Every row gives one point. Two turns around zero, p and q, are shown by what they do to some points. Write where each new point lands after one turn and then the other. Backwards means that the second turn is done in reverse. Each puzzle has new turns, and all numbers are rounded.
(in the rows, 128 means zero)

Turn p:
[133  87] -> [137  88]
[ 99 138] -> [ 98 135]
[166 133] -> [165 137]
[114 154] -> [111 152]
Turn q:
[164 169] -> [147 179]
[114 124] -> [116 119]
[121 143] -> [116 139]
[135  80] -> [152  86]
[106 124] -> [109 116]
Where do these land?
p, then q: [138  95] -> [152 103]
p, then q backwards: [117 113] -> [113 116]
q, then p backwards: [129 175] -> [117 174]

Turn p:
[180 115 164] -> [143 117 190]
[123 143  98] -> [146 131  99]
[ 99 107 129] -> [ 97 118 114]
[ 96 125 119] -> [107 130 102]
[174 131 130] -> [163 119 157]
[ 95 146 128] -> [111 153 105]
Turn q:
[127 182 101] -> [168 159  94]
[125 107 161] -> [ 94 128 148]
[149 107 147] -> [118 123 162]
[111 116 104] -> [132 103 109]
Where do these land?
q, then p: [140 164 112] -> [168 136 135]
p, then q backwards: [120 158 150] -> [137 155 154]
q, then p: [118  89  96] -> [111  80 134]
q, then p: [ 96 129 145] -> [118 133  94]
p, then q: [166 101 137] -> [ 98 123 164]

Turn p:
[118 165 129 141] -> [116 136 164 118]
[137 122 134 151] -> [115 135 128 150]
[142 132 109 126] -> [127 148 119 119]
[148 161 160 126] -> [153 143 166 144]
[ 96  60 108  96] -> [129  78  62 111]
Turn q:
[132 124 163 109] -> [134 133 153  98]
[119 104 146 104] -> [133 108 136  95]
[128 167  95 198] -> [ 90 166 100 190]
[149 112 120 118] -> [139 107 143 137]
[115  99 105 135] -> [116  96 109 134]
[125 162 140 104] -> [155 159 128 114]
Where do these land?
p, then q: [ 96 119 136 103] -> [134  89 142 120]
p, then q: [ 82 151 111 142] -> [132 117 118  74]
q, then p backwards: [132 101 149 165] -> [ 98 137 122 167]
p, then q: [155 146 111 118] -> [153 155 132 136]
q, then p: [157 119  98 118] -> [115 140 113 165]
p, then q: [142 163 111 148] -> [136 168 123 107]
q, then p: [133  98 181 101] -> [185  94 125 134]

Turn p:
[124 108 115 120 128 163] -> [108 126 151 157 119 123]
[123 106 123 155 116 153] -> [126 155 145 147 107 114]
[104 130  92 141 147 158] -> [ 97 149 116 170 131 128]
[191 163 165  98 127 137] -> [149 102 162  97 138 193]
[120 115 143 109 146 117] -> [142 102 126 135 142 116]
[106 161 141  93  76  99] -> [103 121 134  60 158 110]
[140  98 116 140 116  79] -> [144 114 100 107  88 104]
[117 143 128 167 168 118] -> [153 154  90 152 140 137]
Turn q:
[113 160  86 144 105  94] -> [108 155 108  78 108 105]
[121  66 155 113 135 134] -> [159  92 111 165 160 123]
[119 108 120 139 134 153] -> [118 116 119 157 119 118]
[117 112 147  95 126 143] -> [133 114 113 145 153 155]
[120 102 110  97 153 138] -> [109 128 117 155 167 121]
[133 117 139 119 104 153] -> [142 129 111 149 119 151]
[170 179 103 154 133  89] -> [126 178 171  84 107 105]
[132 179 164 163 135 120] -> [129 112 174  92  92 145]
Where do these land?
q, then p: [104  75 144 118 110 156] -> [124 146 111 160  72 127]
p, then q: [141 148 108 159 144  74] -> [101 188 104 141 127 120]
p, then q backwards: [113 132 149 115  99 151] -> [144 145 125 127 164 108]
q, then p: [129 173  68 143 121 160] -> [ 88 168 121  92 170 103]
q, then p: [129 136 114 101 123 121] -> [114 127 118 140 148 143]
p, then q: [169 123 153 141 151  99] -> [151 170 131 167 122 132]
q, then p backwards: [111 110 160 118 148 135] -> [133 127 139  92 155 131]
